Each point is reached from the start by the listed moves, each made 0, 1 or 2 times, or once backwards (-1), plus a little noise. Say if it took an odd or an even number of moves. Then give how often each move was made.

Moves:
(1): [21, 25]
(2): [-51, 32]
Start: [7, 14]
Points:
[7, 16] -> even (0, 0)
[-44, 47] -> odd (0, 1)
[101, 32] -> odd (2, -1)

Moves:
(1): [42, -6, 11, 12, -9, 3, 5, 5, -1, 27, -8]
(2): [12, 43, -4, 5, 22, 6, -8, 5, 7, 0, -4]
(3): [-18, 5, 63, -3, -19, 13, -4, 0, 18, -5, -17]
(4): [-13, 5, -10, 31, -2, 13, -4, -2, -4, 10, -8]
(5): [0, -22, 0, 15, 19, -10, -4, 4, 26, -7, -5]
(6): [-4, -13, -9, -17, 20, 50, -13, -4, 22, 9, 29]
(7): [-5, 10, -5, -4, 7, 10, 46, 4, 5, -14, -10]
(8): [7, -15, -2, -8, 2, 18, -1, 41, -5, -9, -4]
(9): [13, 6, -22, -8, -32, -9, -4, 14, 53, -25, 15]
Start: [8, -14, -15, -13, -17, -6, 7, 7, -16, 17, -8]
Points:
[37, 32, -115, -10, 36, -21, -63, 63, 48, -33, 26] -> even (-1, 2, -1, 0, 1, 0, -1, 1, 1)
[-9, 58, -111, 41, 22, 30, 52, 91, 156, -92, -25] -> even (-1, 2, 0, 2, 2, 0, 2, 1, 2)
[49, -19, 68, -110, -104, 119, -25, 73, 138, -9, 47] -> even (1, 0, 2, -1, -1, 2, 0, 1, 2)
[63, 21, 77, -21, -111, 16, -60, 81, 119, -8, -17] -> even (1, 1, 2, 0, 0, 0, -1, 1, 2)
[-5, -81, -34, -59, -2, 92, 94, 89, 2, -20, -3] -> even (0, -1, 0, 0, 0, 1, 2, 2, 0)
